Each wall is flat, endless, passes through zero and stands at right angles to its row. A trip goes straight from one point to another. Which walls does it cross, in order?

Walls:
(1): [-0.19 -0.14]
(2): [-0.14  0.43]
(3): [ 0.01 -0.58]
(4): [ 0.14 -0.11]
(5): [-0.14  0.40]
(6): [-0.06 -0.07]
Trips:
[-0.70  0.01] to [-0.06  0.32] => 6, 1
[-0.42  0.20] to [-0.25  0.16] => none
[-0.18  0.26] to [-0.30  0.01] => 1, 6

Walls:
(1): [ 0.46 -0.66 -0.10  0.18]
(2): [-0.10 -0.19  0.27 -0.24]
(3): [-0.52 -0.42  0.00  0.03]
(4): [ 0.83 -0.21  0.23 -0.21]
(5): [-0.07 -0.27  0.21 -0.15]
(6): [ 0.53 -0.26 -0.02 -0.40]
(7): [-0.20 -0.20  0.60  0.25]
Trips:
[-0.14  0.13  0.28  0.16] to [ 0.10  0.18  0.45 -0.15] => 3, 4, 6
[ 0.06  0.59 -0.12  0.21] to [ 0.25  0.29 -0.28 -0.18] => 4, 6
[-0.16  0.00 -0.30 -0.09] to [-0.25  0.20 -0.36  0.18] => none
[-0.06  0.00 -0.28  0.05] to [-0.34  0.18  0.11 -0.14] => 1, 2, 7, 5
[-0.19 -0.30  0.03  0.09] to [-0.10 -0.05 -0.76 -0.12] => 7, 2, 5, 6
[-0.25  0.06 -0.25 -0.50] to [-0.24  0.03  0.02 -0.08] => 6, 7

Walls:
(1): [-0.34  0.27  0.16  0.16 -0.22 -0.23 -0.05  0.25 -0.43]
(2): [-0.36 -0.21  0.17  0.47  0.04 -0.37 -0.22  0.23 -0.12]
(3): [ 0.26 -0.41 -0.17  0.49 -0.23  0.17 -0.34 -0.16  0.04]
(4): [-0.05 -0.65  0.14  0.15 -0.24 -0.15  0.45  0.18  0.24]
(5): [ 0.50 -0.23 -0.23 -0.34 -0.20  0.28  0.29  0.16 -0.19]
(6): [-0.35  0.52  0.11  0.06 -0.26  0.04  0.01 -0.13  0.00]
Trips:
[-0.19  0.20  0.29  0.01  0.46  0.04 -0.45  0.37  0.25] to [ 0.23  0.48 -0.35  0.01  0.33 -0.17 -0.12  0.16  0.16] => 1, 2
[-0.07  0.01  0.39  0.28  0.25  0.06 -0.07  0.29 -0.01] to [-0.09  0.43  0.13 -0.37 -0.26  0.22 -0.13  0.08 -0.07] => 6, 4, 2, 5

Walls:
(1): [-0.01  0.15  0.21  0.43  0.04 -0.12  0.32  0.27 -0.08  0.44  0.00  0.50]
(2): [ 0.08 -0.14 -0.09  0.13  0.01 -0.08  0.07  0.05 -0.22 -0.14  0.26 -0.10]
(3): [ 0.13 -0.05 -0.09  0.16 -0.60 -0.25 -0.24 -0.27 -0.21  0.36  0.12  0.20]
(4): [ 0.07  0.08  0.28 -0.44 -0.66  0.13 -0.24 -0.19 -0.66  0.27  0.04  0.57]
(5): [-0.16  0.31 -0.22  0.24  0.27 -0.13  0.02 -0.12 -0.20  0.13  0.00  0.32]
(6): [ 0.07 -0.57  0.50 -0.01  0.20 -0.60 -0.09  0.27 -0.35  0.07 -0.08  0.51]
Trips:
[ 0.21  0.24  0.23  0.08 -0.27 -0.15 -0.20  0.11  0.21  0.28  0.32  0.16] to [ 0.07 -0.14  0.47 -0.04  0.22  0.23  0.01  0.01  0.19  0.04 -0.23  0.48] => 3
[ 0.14  0.19 -0.31 -0.43 -0.04 -0.33  0.09 -0.33  0.18 -0.30  0.21 -0.26] to [ 0.60 -0.27 -0.02 -0.09 -0.10  0.17  0.17  0.21 -0.17 -0.18  0.36 -0.12] => 4, 6
[ 0.02 -0.01 -0.25 -0.25  0.26  0.18  0.15  0.41  0.07  0.22  0.54 -0.08] to [ 0.30 -0.16  0.15 -0.14 -0.28 -0.47  0.13 -0.38  0.10  0.06 -0.23 -0.09] => 1, 6, 3, 4, 2

Walls:
(1): [-0.01 -0.10  0.21 -0.42 -0.21  0.19 -0.16  0.08 -0.42 -0.15 -0.13 -0.06
 -0.21 -1.02 -0.47 -0.15  0.11  0.13]
(2): [ 0.31  0.08  0.23  0.17  0.31 -0.20  0.24 -0.14 -0.27 -0.21  0.00 -0.35
  0.38 -0.29 -0.02 -0.02 -0.02  0.21]
(3): [-0.44  0.45 -0.04 -0.21  0.03 -0.43  0.20  0.25 -0.33  0.08  0.44  0.14
  0.11 -0.42  0.17  0.02 -0.23 -0.23]
(4): [ 0.56 -0.16  0.11 -0.43  0.03 -0.35  0.31 -0.03 -0.23 -0.06  0.07 -0.32
  0.43  0.26  0.34  0.18  0.23  0.11]
(5): [ 0.19  0.08 -0.03 -0.51 -0.41  0.15  0.13 -0.12 -0.10 -0.27  0.40 -0.37
  0.24 -0.17 -0.04  0.12 -0.22  0.05]
(6): [ 0.62 -0.11  0.16  0.17  0.14  0.20 -0.32  0.16 -0.30 -0.18  0.15  0.47
 -0.43 -0.52 -0.28  0.24 -0.49  0.09]
(7): [ 0.50  0.23 -0.15 -0.08  0.35  0.09  0.06 -0.03  0.28 -0.46  0.10  0.15
  0.47 -0.12 -0.09 -0.08  0.28  0.31]
(8): [-0.32 -0.25  0.17 -0.21 -0.16 -0.13 -0.11  0.07 -0.40  0.52 -0.21 -0.01
  0.12  0.03 -0.06  0.09 -0.09 -0.31]
(9): [-0.40  0.02 -0.42 -0.39 -0.36 -0.12  0.22  0.31  0.03  0.19 -0.35  0.52
  0.15  0.37  0.15 -0.25 -0.12 -0.26]
(10): [ 0.33  0.12  0.60  0.09  0.02  0.16  0.23  0.14  0.21 -0.27 -0.20 -0.29
  0.01  0.08  0.33 -0.08 -0.01 -0.04]
(11): [-0.03 -0.52  0.11 -0.03 -0.06 -0.12  0.49 -0.08  0.08  0.57 -0.29 -0.15
  0.55 -0.04  0.10  0.03  0.13  0.15]
Trips:
[ 0.09  0.18  0.11  0.29 -0.43  0.02 -0.35 -0.16 -0.18 -0.22 -0.01 -0.24
  0.21 -0.28  0.18  0.27  0.01  0.28] to [-0.33 -0.12 -0.04  0.08  0.22 -0.12  0.40 -0.05  0.15 -0.14 -0.49 -0.48
 -0.34  0.11 -0.22 -0.02 -0.32 -0.30] => 7, 4, 6, 8, 11, 5, 1, 9
[ 0.29  0.70  0.31  0.25  0.22  0.17  0.06 -0.13  0.05 -0.03 -0.73  0.12
 -0.80  0.19 -0.22 -0.16  0.65 -0.24] to [-0.09 -0.37 -0.13 -0.29  0.20  0.22 -0.10 -0.04  0.47 -0.10 -0.40  0.82
  0.21 -0.52  0.18 -0.33  0.34 -0.13] => 9, 11, 10

Walls:
(1): [ 0.01  0.15 -0.03 -0.29  0.12 -0.17  0.11 -0.12  0.08 -0.01  0.42  0.05
 -0.50  0.08 -0.36  0.25 -0.12  0.20 -0.01  0.63  0.09  0.16  0.24  0.07]
(2): [ 0.49  0.33 -0.08 -0.16  0.17 -0.02 -0.17  0.18  0.20 -0.06 -0.39  0.06
  0.37  0.07  0.04 -0.09  0.32 -0.04  0.54  0.06  0.04 -0.05 -0.01 -0.03]
(3): [ 0.30 -0.09  0.02  0.53 -0.19  0.29 -0.45 -0.01 -0.02 -0.37 -0.08  0.10
 -0.02 -0.07 -0.15  0.03  0.32 -0.06  0.00 -0.41  0.19 -0.06 -0.09  0.35]
(4): [-0.28  0.64 -0.35  0.20  0.20  0.44  0.00  0.25  0.13 -0.16 -0.13 -0.58
  0.09  0.01  0.04  0.14  0.02  0.26 -0.47  0.15  0.21  0.02  0.49  0.43]
(5): [ 0.12  0.05  0.34 -0.16 -0.13 -0.28  0.11 -0.11  0.11  0.42  0.07 -0.09
 -0.34 -0.06  0.11 -0.36 -0.11  0.29 -0.44  0.13 -0.15  0.49 -0.24  0.18]
(6): [ 0.33  0.06 -0.14 -0.11 -0.02  0.11  0.06  0.25 -0.10 -0.16  0.36 -0.17
 -0.09  0.80 -0.38 -0.28 -0.43 -0.36  0.05 -0.48  0.00  0.26 -0.06 -0.36]
(7): [-0.61  0.09  0.31  0.05 -0.23 -0.16  0.12 -0.23 -0.09 -0.46  0.07  0.04
  0.06  0.06 -0.32 -0.27 -0.06 -0.12 -0.32  0.07  0.11 -0.77  0.28  0.07]
(8): [-0.29  0.01  0.27 -0.35 -0.26  0.12 -0.08 -0.17  0.16  0.45 -0.08  0.08
  0.46 -0.27  0.06 -0.43  0.57 -0.25 -0.46 -0.51 -0.09  0.33  0.12  0.01]
(9): [-0.26  0.00  0.01  0.04 -0.23  0.46 -0.69 -0.50 -0.20 -0.12 -0.58 -0.19
 -0.05 -0.37  0.24  0.01  0.00  0.37 -0.08 -0.01 -0.16 -0.48  0.75  0.11]
(10): [-0.01 -0.33 -0.04 -0.18  0.01 -0.01 -0.63 -0.31  0.55  0.12  0.05 -0.06
  0.01 -0.04  0.22  0.30  0.32  0.16  0.16  0.33 -0.05  0.04  0.11  0.43]
Trips:
[-0.53  0.00  0.21 -0.25 -0.13 -0.04 -0.11 -0.18  0.20 -0.04 -0.09  0.05
  0.02  0.07 -0.26 -0.09  0.64 -0.12  0.52  0.45  0.11  0.43  0.01 -0.40] to [-0.11  0.35 -0.02  0.08 -0.42  0.28 -0.31  0.10  0.05 -0.12  0.08 -0.03
  0.23  0.05  0.29 -0.15  0.19  0.25  0.22 -0.16 -0.74  0.17 -0.32  0.07] => 7, 9, 1, 5, 3, 4
[-0.04  0.17 -0.42  0.30  0.25 -0.01 -0.20 -0.12  0.20  0.08  0.71 -0.14
  0.34  0.68 -0.27 -0.04  0.16 -0.25  0.25 -0.10  0.33 -0.72 -0.55 -0.03] to [-0.06  0.19  0.37 -0.16 -0.35  0.07 -0.02 -0.39 -0.04  0.26 -0.56 -0.52
  0.07  0.13 -0.53  0.03  0.20  0.17  0.01 -0.34  0.31  0.10  0.14  0.22] => 4, 8, 9, 5, 6
[ 0.30  0.04 -0.29  0.11  0.42 -0.05 -0.26 -0.04  0.43  0.15 -0.40  0.18
  0.12 -0.29 -0.03 -0.23  0.05  0.00  0.00  0.08  0.00  0.04  0.25  0.16] to [-0.48 -0.04  0.21 -0.10 -0.06  0.26  0.35  0.05  0.17  0.19  0.45  0.51
  0.56 -0.67  0.19  0.49 -0.04 -0.21  0.02  0.05  0.12  0.05  0.26 -0.40] => 3, 4, 2, 7, 9, 10
[-0.21  0.21 -0.20  0.02  0.12  0.12 -0.01  0.17 -0.28  0.30  0.18  0.41
  0.47 -0.21  0.31  0.22  0.08 -0.30 -0.29 -0.52  0.31 -0.36 -0.08  0.26] to [ 0.21  0.45  0.20 -0.66 -0.09 -0.08 -0.08 -0.14  0.11  0.13 -0.15 -0.40
 -0.34 -0.12 -0.08  0.16  0.23  0.38  0.13 -0.37  0.14  0.05 -0.35  0.09] => 2, 7, 9, 5, 10, 1, 3
